Each row of a before or after table is a point. The points were changed in one or more steps. Then noise was added and the rows were shuffled. The steps act on columns, c1 being the first. Write out the steps. A step turns or swaps two columns, mirrors them in a line or flattens them onto one, adds a multiple of one to another, or multiplies or shifts one. Angles are multiples of 10 degrees, from the lower column toward the higher: turns from -170 to 170, lines from 10 to 170 but not 90. Use the fewest steps. Two steps may share a column if one is a turn and the other turns, adds or multiplies; they go together, in the order done. Otherwise the lowest column goes first.

Before:
[[ 17   0   3]
 [-26  25  41]
 [-25 -11   2]
 [ -1  34 -27]
 [  2  -7  49]
 [ 27  39  11]
 [-47  -6  34]
 [ 27 -12  -9]
 [-46 -26  48]]
After (9 x 3):
[[ 44  -3  16]
 [  4   1 -15]
 [-13  -6  21]
 [ 30  16  39]
 [ 32 -13  60]
 [-27  12 -10]
 [ 19  15 -19]
 [ 14  -4  56]
 [  3  -1 -30]]
Steps: turn c1 and c3 by -70 degrees; multiply c2 by 0.4

Before:
[[ 10  40  26  20]
 [ -5  -3   6  34]
 [ -1  17 -18 -16]
 [ -2   8  35 -10]
 [ 40  50  46 -22]
 [  4  17  19   8]
 [-24  60   3  22]
 [-18  -3 -16  37]
 [-30 -11 -21 -14]]
After:
[[-21 -18 -16  40]
 [ 15 -21   4  -3]
 [-38 -53 -46  14]
 [-35 -13  -6  -4]
 [ -8 -31  24  54]
 [ 13  26  22  29]
 [ 17  -3  34 -18]
 [ -7  25   4  23]
 [-18  -8  -7  15]]
Steps: mirror c1 and c3 in the line at 140 degrees; mirror c2 and c4 in the line at 70 degrees

Before, 9 rows:
[[ 15  39 -10  30  -7  -6  11  14]
 [ 30  -2  15 -35 -26 -27  17  25]
 [ 19   7  28 -10 -13 -28 -17   7]
 [ 20  33   4  -4 -20  25  18  -7]
 [-16  26  -1 -10  29 -20   1 -14]
 [  1  -3  -7   3  11   4 -15  21]
 [ 60   2  18 -13  38   6   1  17]
 [ -9 -36  19  34 -19 -12  20 -28]
 [-11 -30 -53  26 -24 -12 -18 -32]]
After:
[[ 20  11  29 -13  10 -29   7 -17]
 [ 60 -11  19 -17 -36   6  17   0]
 [-11 -19 -53  34  33 -13 -32 -17]
 [ 21  38   4  -6   6  25  -6  18]
 [ 15  40 -10  39  -8  -6  15  10]
 [ 30   7  16 -46  24 -27  24  18]
 [-16  15  -1 -13 -35 -20 -14   0]
 [ -9 -27  19  44  30 -13 -29  20]
 [  0  -7  -6   4  -8   4  21 -15]]
Steps: mirror c2 and c5 in the line at 170 degrees; multiply c4 by 1.3; swap c7 and c8

Before:
[[-20  -9  -3   6  -1 -12   9  -5  -5  14   9]
 [  1 -12  -9   3 -32  -8 -11   7 -14  -7 -16]
 [  8  -7  -8   5   4 -17  -7   8  -5   4   9]
 [ -7 -11  13   8   1 -16   6  11  12  -7  11]
 [ -3   7   2   3  -1 -15  -1   5 -14   3   4]
 [ -1  -6  -6   5 -12  -2   6  13  13   9   1]
 [  6  -3  -5   7   2 -16  11  11  -4  -7  11]
 [-22 -11  30   1  -2 -12  -5  -3 -14  13   5]
 [  4  12   3   0   1  14   6 -14 -16  10   8]
 [  5 -11  11  -5   5  -3  -1  -7 -14   8   2]
 [-24  13 -13  -8   5  -4   5  -2   1  -4  13]
 [  3 -11  -5   4  -3  11   1  12 -13   1  14]
 [  5   8  -9 -15 -12  -8   0   1 -11  -1  11]
 [ -6  -6 -13 -36   0 -10   1  13 -10  19 -19]]
After, 14 rows:
[[ -6  -6 -26  -9  13  -9  -9   0 -33 -23 -19]
 [-22 -11  59 -17  -3 -12 -14  -1  -8   4   5]
 [  3 -11 -10  -6  12  12  -9  -3  -5  11  13]
 [-25  14 -26   6  -3  -4  -5   5  -6  -3  13]
 [  6   8 -18   2   0  -8 -10 -12 -19  -1  11]
 [ -3   7   4  -9   5 -15 -11  -1  -7  10   4]
 [-20  -9  -6 -17  -5 -11  -1  -1   2   0   9]
 [  5 -11  21 -12  -7  -3 -11   5 -12   3   2]
 [  7  -3 -10   2  12 -16   1   2   3  12  11]
 [  8  -8 -16  -7   8 -17 -17   4   1   4   9]
 [  3  12   6 -15 -14  14  -4   1 -11   5   8]
 [  1 -12 -17   0   7  -8 -21 -32  -7  14 -16]
 [ -7 -12  26   7  12 -15  -4   1  15   0  11]
 [ -1  -6 -12  -4  13  -2  -4 -12  12  -9   0]]
Steps: multiply c3 by 2; turn c4 and c9 by 50 degrees; turn c4 and c10 by 120 degrees; swap c5 and c8; shift c7 by -10

Before (13 x 12):
[[-40  19  20 -31  10   8   3 -21  26 -23  50  54]
 [-11   6 -36  26  20  19  23  22  10   2  36  -5]
 [ -8   3  41  39   2 -35  12  22   3  27  -5 -15]
 [  1 -25  42  25  -6   2  23 -13 -18  30   1 -20]
 [-13  33  -1   6  27  52  12  23  16  30   9  -9]
 [ 41 -21  38  -8  15 -36   7  25 -30  23   5   9]
 [-10  -6   1  29 -15  38   1  19  38  14  -3  10]
 [ -7  28 -14 -46  49   9 -28 -16   1 -60  14  13]
 [  7 -16  29  14  40 -31   3   0 -43  18 -22  32]
 [-31  17 -26 -49  20  -4 -41 -16  -4  -5  19  15]
 [ -1 -32  39  -8  23 -36  27 -13  19  31 -14  10]
 [  5  11  17   9 -18  -6  45   4  -5  28 -30   4]
 [-37 -31  39 -13  -2 -11  25  26 -10  15 -22  -4]]
After:
[[-11   5 -36  34  20  37  -3  22  10   1  24  23]
 [  1 -25  41  25  -5   3  10 -13 -18  30  -1  29]
 [-40  19  20  -3  10  38 -52 -21  26 -23  53 -16]
 [-13  33  -1  15  27  45   5  23  17  30 -42  14]
 [ 41 -21  38 -36  15 -24 -11  25 -29  23  42   3]
 [-31  16 -26 -28  20   9  -1 -16  -4  -5  28 -43]
 [  7 -16  29   9  40 -37 -31   0 -43  18   5  -8]
 [ -8   3  40  45   2 -31  10  22   2  28  29  17]
 [  6  10  17   6 -18 -24 -19   4  -6  27 -31  42]
 [-10  -6   1  35 -14  27 -10  20  39  14 -43  -3]
 [ -8  29 -13 -41  49  16  -4 -17   0 -59   8 -31]
 [-37 -32  38  13  -2 -22  -5  26 -10  15 -16  24]
 [ -1 -32  39  -8  23 -36 -19 -13  19  31  20  22]]
Steps: add -0.7 times c1 to c4; turn c6 and c11 by -40 degrees; multiply c11 by 1.6; turn c7 and c12 by 110 degrees

Before:
[[ -4 -11   3 -22  -5  -8   4  14  -7   4   6  -3  -4  25  -1 -18 -24  -6]
 [  1  -4   6 -11  11   9  10 -10   7   1  -6 -19   8  -4  15  -8   3  -9]
 [  7  -2  16   4  14  -8  17   4 -17  -9  -7 -14  -1  -9   7  -1  -3 -13]
 [-19  -4   4 -14 -12  -5  17  -2  -8  -4  -8 -13  10  21  -8 -15 -28  -7]
 [ 10  -9   0   3 -10   2  14  22  -1  -1  -9   8   8  11 -10  22  -5  -4]
 [ 10   7   6  -6  12   1   9  -9   1   0  -5 -25  -7  -3  -8  -9  -9 -11]
 [  5 -15   7  15  -9   2   4   8   7  -9   2  27  17  19 -16  11   0  16]
 [ -6  -4 -15 -25 -10  -2   6  -9 -12  -5 -10 -13   5  18  -1 -25 -10  11]
 [ -4   9  13 -12  17 -14   2  -7  -4   0  -9 -10   0   0   2   1  11 -20]
 [  7  11  13 -14  21  15   5  -4 -11 -11  -4 -15   4   9   5   1   9 -11]
 [  6   4   5   9   6   3  -5  -9  -3   0 -12 -13   3   7  12   5  -7  -4]
 [  3 -16  12   2 -26   2  20  14  -4  -2   1   4  -1  31 -10  16   4  15]]
After (12 x 18):
[[  2 -12   4 -20  -6  -7   4  14  -6   3   6  -4  -4  26  -3 -19 -23 -18]
 [  3 -10   0   3 -10   2  13  22  -2  -2 -10   4   9  10  17  22  -4 -12]
 [-12  10  14 -14  21  14   7  -3 -11 -11  -3 -11   4  10  -1   1   9 -33]
 [ -7   9   5  -8  12   1  10  -9   1   0  -5 -27  -7  -2   6 -10  -9 -35]
 [-17  -3   6 -10  12   9   9 -10   8   1  -6 -10   9  -5 -13  -9   2 -27]
 [ 15 -13  10  15  -8   3   5   7   8  -9   3  19  17  19  19  11  -1  50]
 [ 16  -3   4 -13 -11  -5  19   0  -9  -3  -8 -16   9  20 -10 -15 -26 -20]
 [ -3   9  14 -11  16 -13   0  -5  -4   0  -9  -9   0   1  -6   0  11 -60]
 [  1  -4 -15 -26 -10  -2   6  -8 -12  -5  -8 -13   3  18  -6 -24 -11  33]
 [-16   6   4   9   5   6  -5  -7  -4  -2 -12  -8   2   9  -4   7  -7 -12]
 [-13  -3  16   2  15  -9  16   2 -18 -10  -7 -11   0 -10  -3  -2  -2 -39]
 [  5 -17  12   2 -28   3  21  15  -5  -2   2   1  -1  31   9  16   4  46]]
Steps: turn c12 and c15 by -20 degrees; turn c1 and c15 by 130 degrees; multiply c18 by 3

Before, 12 rows:
[[ 42 -32  37  36 -18  -3  -1 -16 -24  -6 -22   3 -20 -14  -5 -16   0  12
   31  -8]
 [ 32 -11  -7 -19   4 -17  13  22  18 -14  24 -11  20  -2 -29 -27   9  20
   -6 -12]
 [ -9 -27 -21 -18   0   5 -14   8 -30  -2  -8 -16  10 -31 -27 -15   5   4
    3   2]
 [-11   9  11  15 -14  38 -33   8  25   8   7  12 -29  29  14 -24  21  18
  -18  12]
 [  1  -2 -11  -9 -40   2 -18 -13   7 -18  -4 -42 -30 -16 -30 -46  -5   6
  -12 -27]
 [-12 -13 -25 -24   1  -1 -23  -6  18  -4   1 -25 -16  28 -22  -6  25 -34
    1 -17]
 [-15 -30  24 -22  24  -5 -47 -32  25 -22  29  11  11  27 -23 -53  -6  27
   26   8]
 [  3  17  -9  -3 -17   7 -34  -5  16  -6  -1   4  10  16  14   8 -13   3
   10   9]
 [-10  -8  28   5 -14 -23  -3  34  17  12 -33  -9  13 -23  14  -6 -22  22
   12   0]
 [ 32   2 -16  -3  21   6  11 -25  17  31 -22  -4  18 -23 -31 -33  21  26
   34   0]
 [ -9  29  14  19  17  -6 -15 -12 -19 -15  26 -19  -5  21 -10   9 -19  -6
   47 -33]
 [  5   2   3 -21 -24  17  -7  -9  -9 -23   4 -15  20  14  18   7  30 -28
   -9  20]]
After (12 x 20):
[[  4   2   4 -22 -23  17   6 -10  -8  13 -24   1  19  13  20   8  28 -29
  -28  19]
 [ 35   1 -14  -1  22   6 -31 -24  17   5  36 -33  18 -23 -30 -19  22  27
   26  -4]
 [-17 -29  23 -21  27  -7 -63 -33  25 -22 -37 -21  10  27 -24  38  -5  26
    0   5]
 [  4  16  -8   0 -16   6   1  -4  19   6  -7  -7   9  19  13  35 -14   7
   -5  13]
 [ -9  -5  26   5 -13 -23  -7  36  17  34  26 -16  16 -23  13   3 -24  24
    9  -2]
 [-11   9   8  15 -14  37 -29   7  26 -14   4  22 -28  30  16  26  19  19
  -15  12]
 [  1  -2 -10 -12 -39  -1 -49 -13  10  17 -14  -5 -31 -15 -31   9  -4   4
  -34 -28]
 [ -9 -26 -22 -16   0   6 -18   9 -31  10  -1 -11  10 -32 -26  10   4   5
    7   4]
 [-11 -13 -25 -22   5   2 -10  -7  17   1  -5 -12 -12  25 -25  22  24 -35
  -45 -16]
 [ -8  27  15  17  17  -7   5 -10 -18 -26 -28 -50  -4  17  -8  16 -20  -5
  -14 -32]
 [ 43 -33  35  35 -15  -2 -16 -15 -26  35   8 -31 -18 -14  -6  -3  -2  12
   22 -11]
 [ 29 -10  -7 -24   6 -20 -29  23  19 -22 -25  -2  21  -5 -29 -19  10  20
  -10 -11]]
Steps: turn c7 and c16 by -80 degrees; turn c10 and c11 by 120 degrees; multiply c10 by 1.6; turn c12 and c19 by 70 degrees; add -0.7 times c14 to c19

Before (11 x 32):
[[  4   7 -11   1   8 -31 -21  16 -17 -20 -16   6  14 -11 -12  11   7 -21
   -3  17  -8  -5  -9  -7   4   9  -7  10   1  -4 -12  -8]
 [ 12  -4  21   5  -8  10   4   5   4  -1  34 -13  -4   7 -16 -39  11  -6
    0  -4  -3  19  24  13 -10 -15  20 -22   0  18  -5  11]
 [ 20 -14   0 -11  28   2  19   1  -6 -11 -27  16  14 -24  23   6 -19  -4
  -11   4  -3  -9  -3  -6   7   3  32  11   1   4  -2  -7]
 [-11 -13  10   7 -15   4 -12  -9  -6   4  18  -2  -6  13 -20 -35   9  -6
    8 -27 -14   7  -6  23   5   3  17   8   0  18 -11  -6]
 [  4   1  -5   5 -18 -21 -14   2  -2 -26 -11   4 -10 -29   0  25  11  -5
   -3  14  -9  -1  -4   8  13  37  -3   7  -8   9  -4  -2]
 [  5   5   0  13  -4 -19   5  -6 -14 -13  -4  -4  -4   2   1   9   1  12
   -4  20   0 -14  -7  14   6   9 -15  10   5   0 -28  -1]
 [ -6   2   7  12   8   4 -23  -2 -12  12  32 -19 -14  -6 -21 -29  20  -3
   -2  -4   2   7  13  22   2   0  -1  -7 -29  25   2  -6]
 [  1   2  -1 -25   0   6  13   2   0   0 -31  -4   9  -7  23   7 -20  -8
  -16  13 -14   1   2 -23   0   2  26   5  -6  13  -6 -11]
 [ 17  -8  14 -11  12  -4  25 -11  13   2 -29   7  12  -5  10   5  -5  15
   -5  -9 -12 -10  -5 -28  -2  -6  18  -1  -3  -8   8  -3]
 [ -7   8  13  11 -11 -16  -5  27 -16  -9   6  -3  -8 -36   6   8  19  -8
  -15  25 -24 -16  -1  -6   6  14   1  21  -2   6  -7   8]
 [  2   1  10  -9  -6  11 -17  -1  -3  -8  20  -5   1  13 -28 -60  22  17
    2  -5  14  10  14  12   8  -8  12  13  -1  13   8  -5]]
After:
[[ -6   1   6  12   6   2 -31  -9 -13  13  32 -19 -14  -9 -21 -28  21  -4
   -2  -4 -14  13 -12 -19   2   5  -2  -7 -28  24  -7  -6]
 [ 18  -7  14 -11  13   3  13  23  13   2 -30   9  12 -16  10   5  -5  14
   -6  -5  -7 -20   8  18  -2   3  18   0  -3 -10  -6  -3]
 [  7   5   0  12  -9 -14   9  -1 -14 -13  -4  -5  -4  44   0   8   1  13
   -4  23   0 -10  -4 -16   6   4 -14   9   5  -1  28  -1]
 [  6   8 -11   1   0 -17 -27  -9 -16 -20 -15   6  14   8 -12  11   7 -23
   -2  25  -6  -8   4  13   4  13  -7  11   2  -5  15  -8]
 [-12 -14  11   6 -14  14   3  -3  -5   5  18  -2  -7  29 -19 -36   9  -6
    8 -21 -26  14   3 -24   5  -8  17   7   0  19  11  -6]
 [  0   0   9  -9  -1   3 -13  -3  -2  -8  20  -5   1   0 -28 -60  21  18
    3 -10   5  13 -12 -12   9 -10  12  15  -3  13 -12  -6]
 [  5  -1  -6   6 -38 -11   2  -6  -4 -27 -10   5 -11 -22   0  24  12  -5
   -3  18 -17   1   2  -6  13  17  -3   7  -9  10   5  -3]
 [ 18 -16  -1 -10  20   0  -9   2  -6 -10 -27  15  16 -20  22   5 -19  -4
  -10   1  -7 -12   1   6   6  20  31  11   2   4   3  -6]
 [  0   3  -2 -26  -3  -5  12   9  -1   1 -30  -4  10   3  24   7 -20  -7
  -14   6 -22  -5  -4  21  -1   1  25   5  -7  13   5 -12]
 [ 12  -4  21   5   4   4  12 -10   4  -1  35 -14  -4  15 -17 -40  11  -7
    0  -6 -15  23 -25  -8 -10 -16  20 -22   0  19  -4  12]
 [ -7   8  13  12 -17 -15   5 -20 -17  -9   6  -2  -6 -26   7   9  19  -7
  -15  26 -28 -17  -2  18   6   3   0  21  -1   6   7   9]]
Steps: add -1 times c5 to c7; turn c5 and c26 by 40 degrees; flatten c6 and c20 onto the line at 120 degrees; add 0.3 times c24 to c22; turn c8 and c24 by 150 degrees; add -1.5 times c31 to c14; turn c23 and c31 by -160 degrees; add -0.7 times c30 to c21

Before, 13 rows:
[[ 55   3  16  10 -11  28 -26 -24  18 -25 -12  29  22  -5  11   7  29  -9
    7 -13  29  23  17 -31 -15   8   3   5  42  -6  -2 -24  11 -16  33  -3
   21 -29  28 -18 -27   3 -31  13  35 -14 -20  -8]
 [ 11 -13   5 -20   2   3 -22  -3 -24  -4   2  -5 -19 -32 -18 -15   4   6
   32  34 -31  20   0  24   0 -31  24   3 -20  -1 -26   8  -5 -14  30  27
   -6 -13  28   2 -16 -26   3 -23  29  15 -28   5]
 [ 53  23 -15 -15 -27 -18  -1 -30  19  26 -18  -2 -20 -16 -25  -6  -7  20
  -17 -14 -32 -47  25 -36  29  28   2 -18  35 -25 -15  31  10  12 -36  33
   10  14  11 -14  -6 -48  26  27  -9 -25   9  40]
 [  9 -23   7  -2 -23  32 -24  23 -14 -15  25 -24   8  -9  34  -8 -24 -21
  -11  14  16 -13   0 -21  11 -16 -25 -60  22  15 -38  -2 -32  -7  31  11
   20 -11  13  10  -7 -43  16 -11 -13 -15  21  37]
 [-18   8  39 -17  -8  15  36  16 -21 -38   3  -7  -5  16  25  23 -11   0
   26 -23  39 -19  -7 -19  24  18  12 -47  49 -12  -4 -35  -4   2 -17  25
  -28  -6  -6 -32  32  18  25  -3   2 -34   3  43]
 [ 42  26   1  27  -4 -12 -11 -33 -33  25 -13 -27   9  17 -18 -18  10   9
   29 -17  18  17 -29   5 -27  24 -17 -13  -9  27   1  18 -16   8  18 -23
  -24 -53  30 -34 -24   4  -2  22  -3  17   2   1]
 [-16  12  11 -21   6 -17  36  34  -2 -41  28  17 -23  24 -15   0 -39 -13
  -12  36  33 -29   6  23  16   5  33 -13 -13  -5 -35  23   1   3  21  11
  -12 -11   7 -23  14  -8   1 -29  30  14 -23   7]
 [ 28 -39  21   2 -22 -34  15  12  -8  -9  31  38  32   3   1  10  33  -1
   32  10 -20 -21  -7 -41 -19   5  -4 -18   3 -26   8  -8  -1   5   6  19
    6  -3  -9 -23  28 -16 -34   3  -3 -30 -32  29]
 [-18 -32  28   6  23 -13   0  11 -41   1  34   5  -1  25 -12  28  27  15
  -19 -10  26 -24  13  21  26 -28  17 -37 -23  29  27 -24 -37  20   6 -31
   36 -45  25 -40  13   9   6   1   7  21  27  32]
 [ 55   0  18  37  13 -27  23  13  13 -39 -21  23  44   0  24  36 -32  24
   18 -10  22  -9 -21 -12  32   2 -22 -44 -19  16  26  19  11  20 -12 -14
    1  -9  13 -27  10   3 -34  23  23 -35   7  19]
 [ 35 -20 -12 -27  13  19 -33 -32  19  -6  37  43   8  -7 -11 -15 -30  33
  -32  11   4 -42  10  14 -24  12  14  -2  32  16 -19 -34 -16 -22  21 -22
   36 -48  11 -35 -25 -16 -38  24  20 -24  11  20]
 [ 18   8  29  28 -34  -5  35 -33 -35   4   5  40  -9  -4  23 -29 -10  -9
   35 -12 -30 -32  25   3  -8   9  43  14   1  -1  29  -7 -43 -21  23 -12
   13   4 -35  20   0 -39 -33   8 -17  13 -20   3]
 [-13  -9  -5  36  22  25 -10  38  20   8  34 -25 -15 -29   4 -25  -3  23
  -29  -4   9  20   0  10  -3 -12  -6  -9  -3   4  32 -15  24 -39  -8   3
   14 -32 -23 -37 -30   8  25 -32  20  17 -32  10]]
After, 13 rows:
[[ 11 -12   6 -24   2   3 -22  -4 -23  -4   1  -5 -18 -32 -18 -15   4   6
   32  34 -32  20   1  24   0 -31  24   3 -20  -1 -30   9  -5 -13   0  28
   -7   3  22   2 -17 -33   3 -22  29  16 -27   5]
 [ 35 -20 -12 -52  13  19 -33 -32  19  -6  36  43   8  -8 -11 -14 -30  34
  -31  10   4 -42  10  14 -24  12  15  -2  31  16 -21 -34 -17 -21  -1 -23
   36 -19   8 -35 -25 -40 -39  23  20 -24  11  20]
 [ 28 -39  21   0 -22 -34  14  11  -9  -9  31  37  32   3   1  10  33  -2
   32  10 -20 -21  -7 -41 -19   5  -4 -18   3 -26   9  -8   0   5   0  19
    6  -4  -7 -23  28 -16 -35   3  -2 -30 -32  29]
 [ 52  21 -15  -2 -28 -17  -1 -30  19  27 -19  -1 -20 -16 -25  -7  -7  20
  -17 -15 -32 -46  25 -36  29  28   0 -18  35 -25 -16  32  10  12   0  33
   10  20   9 -14  -6 -42  26  27  -9 -26   9  40]
 [ 55   0  19  21  13 -27  24  13  14 -39 -21  22  45   0  24  35 -31  24
   19 -10  22  -9 -21 -12  32   2 -23 -44 -18  16  23  20  11  19   1 -15
    1 -31  17 -27   9  -2 -34  23  23 -35   7  19]
 [  9 -23   7  -9 -23  32 -24  24 -14 -15  26 -24   7  -9  33  -8 -24 -21
  -10  15  16 -13   0 -21  11 -16 -24 -61  22  14 -40  -1 -32  -6   0  11
   20  -7   6   9  -7 -48  16 -11 -14 -16  21  37]
 [ 18   8  29  24 -35  -5  35 -33 -36   4   5  39 -10  -4  22 -29 -11  -9
   35 -13 -30 -32  24   3  -8   9  43  15   1  -1  34  -7 -43 -21   0 -12
   13 -14 -30  20   0 -37 -34   8 -17  14 -19   3]
 [-18 -32  28 -25  23 -13   0  12 -41   1  34   5  -1  24 -11  28  27  14
  -19  -9  26 -24  14  21  27 -27  17 -37 -23  29  23 -23 -37  19   1 -30
   36 -38  29 -39  13 -13   5   1   7  21  27  31]
 [ 55   2  16 -12 -10  29 -26 -24  18 -25 -12  29  22  -5  10   7  29  -8
    8 -12  29  23  18 -30 -15   8   4   6  41  -6  -7 -24  11 -16   0  -2
   20 -28  27 -18 -27 -12 -31  13  34 -14 -20  -8]
 [ 42  27   1 -13  -5 -13 -10 -33 -33  25 -14 -27   9  17 -18 -17  10   9
   28 -18  19  18 -28   6 -27  23 -16 -13  -9  27  -4  18 -16   7  -1 -23
  -24 -59  30 -34 -25 -23  -3  22  -2  17   2   1]
 [-18   8  38 -16  -8  16  37  16 -21 -37   2  -7  -5  15  25  23 -11   1
   26 -23  39 -19  -8 -19  23  18  13 -47  48 -12  -3 -35  -4   2   0  25
  -27   6  -7 -31  32  14  24  -3   2 -35   3  43]
 [-16  13  11 -23   6 -17  36  34  -3 -42  28  16 -23  24 -16   0 -39 -13
  -12  35  33 -29   6  22  16   5  33 -14 -12  -6 -36  23   1   3   0  12
  -12   6   1 -22  14 -13   0 -29  31  15 -23   6]
 [-13  -9  -6   7  22  26 -10  38  19   8  35 -25 -15 -30   4 -26  -3  23
  -28  -5   8  20   0  10  -2 -11  -7  -9  -3   3  36 -15  24 -39  -1   3
   14 -48 -17 -37 -31  -8  25 -32  20  17 -32  10]]
Steps: add 0.5 times c38 to c42; turn c4 and c38 by -40 degrees; turn c31 and c39 by 10 degrees; multiply c35 by 0
